Each row is a point. A path goes straight from each point to the next, and from the last back to the first. The post is the endless flat space through its rows: a point in 2 columns, a line in 3, a plane in 4, and so on, so that a path can go around it. Count how often the path circles the post. Going back the other way cancels.

Post (1 x 2):
0: -15  26
Path (24 x 2):
0: -16 -37
1: -22 -32
2:  21 -14
3: -17 -18
4: -38  13
5: -28  48
6:  -6  59
7:  45  32
8:  10 -10
9: -24   2
10: -71 -14
11: -54  39
12: -13  84
13:   4  46
14:  18   0
15: -15 -29
16: -80  -1
17: -70  73
18: -67  -5
19: -25   6
20: -72  19
21: -51  81
22:  32  69
23:  14  10
Times around: 3

Post (5 x 6):
0:  -3  18  65 -35  35  53
1:  -4  38 -25 -11 -45  33
2: -17  16  11  27  -5 -33
3:  15  39  48  -3  70 -10
4:  11   3 -57 -18 -31  31
Path (29 x 6):
0:  -22   28   80  -53   18   29
1:   13    7   17  -16  -52   20
2:   33    6   10   -4  -48   59
3:   19   -3  -33  -27  -41  111
4:  -42   21  -43  -13    2    7
5:  -45    3   25  -35  -20   21
6:   30   88  -57  -22  -43   20
7:   -7   59   40   28  -37  -24
8:   -8   44  -78   -5  -47  -36
9:  -45   27  -67  -33 -112   62
10:  -36  -18   60  -28   -3   77
11:   68  -31  -45   28   35    8
12:   12   13    0   78  -11 -107
13:   -2   49   29  -14   12  -20
14:   -4   74   27  -23   59  -13
15:  -20  -12   81  -17    9  -14
16:    4   16   32    4  -57   17
17:    6   31   44  -14  -24   79
18:   51   23    6  -14   60   21
19:   10   57  -10    3  -55   23
20:  -34   18   68  -56  -48   71
21:  -79   12  -57   24  -86  -47
22:  -41    9   10   19   31   -7
23:   57   46  -22   32   -1   23
24:   90  -20 -103  -10    3   19
25:   31   71   80  -34   47    0
26:   11   37  -32  -39   26    4
27:  -34   28  -36    3   10  -21
28:  -37   -7  -13  -48   44   34
Times around: 1
